Each point is reached from the start by the listed moves, each made once or not at all, plus a little noise. Say if it took an odd or an even number of moves. Then give how often each move was made.

Moves:
(1): +0.21 +0.50 +0.14 +0.15
(2): -0.38 +0.32 +0.04 -0.31
(3): -0.15 +0.06 +0.51 +0.02
Start: +0.10 -0.23 +0.28 -0.01
Points:
-0.27 +0.65 +0.99 -0.17 => odd (1, 1, 1)
-0.07 -0.20 +0.78 -0.04 => odd (0, 0, 1)
-0.41 +0.16 +0.85 -0.27 => even (0, 1, 1)

Moves:
(1): +0.41 -0.28 +0.38 -0.11 +0.22 +0.07 -0.05 -0.02 +0.04 -0.20 +0.05 -0.32
(2): -0.21 +0.64 -0.06 +0.47 +0.20 +0.09 -0.31 +0.28 +0.32 -0.18 -0.13 +0.22
(3): -0.24 -0.17 +0.56 +0.01 +0.11 -0.24 +0.17 -0.11 +0.20 +0.43 -0.22 +0.16
(4): +0.36 +0.02 +0.01 +0.32 +0.11 +0.09 +0.21 -0.02 -0.38 +0.04 -0.11 +0.24
(5): -0.01 -0.13 -0.08 -0.35 +0.44 -0.28 +0.17 +0.21 +0.21 -0.14 -0.35 +0.08
(6): +0.04 -0.37 -0.04 +0.30 +0.16 +0.84 +0.10 +0.15 +0.42 +0.24 -0.17 -0.21
(7): +0.18 +0.38 -0.08 -0.16 -0.27 +0.40 +0.43 +0.16 -0.16 +0.02 -0.03 -0.13
(8): -0.37 +0.05 -0.19 +0.15 -0.21 -0.09 +0.02 +0.68 -0.27 -0.03 -0.18 -0.64
(9): +0.13 -0.08 -0.17 +0.28 -0.15 -0.18 +0.36 +0.23 +0.16 -0.18 +0.21 +0.00
(10): +0.17 +0.47 -0.55 -0.25 -0.11 -0.10 -0.09 +0.54 +0.06 +0.46 +0.12 +0.01
(11): -0.16 +0.26 -0.26 -0.36 +0.50 +0.46 +0.16 -0.18 -0.03 +0.23 +0.79 -0.26
Start: -0.03 +0.08 +0.07 -0.11 -0.25 +0.22 -0.20 -0.39 +0.03 -0.08 +0.06 -0.16
Points:
+0.48 +0.37 -0.81 -0.37 -0.11 +0.93 +0.77 +0.88 +0.71 +0.32 -0.20 -0.38 => odd (0, 0, 0, 0, 1, 1, 1, 0, 1, 1, 0)
+0.35 -0.10 -0.49 +0.25 -0.34 +0.79 +0.17 +1.19 +0.44 +0.25 +0.09 -1.29 => odd (1, 0, 0, 0, 0, 1, 0, 1, 1, 1, 0)
-0.16 +0.90 -0.27 -0.37 +0.80 +1.33 +0.38 +1.36 +0.80 +0.74 -0.08 -1.24 => odd (1, 1, 1, 0, 1, 1, 1, 1, 0, 1, 1)
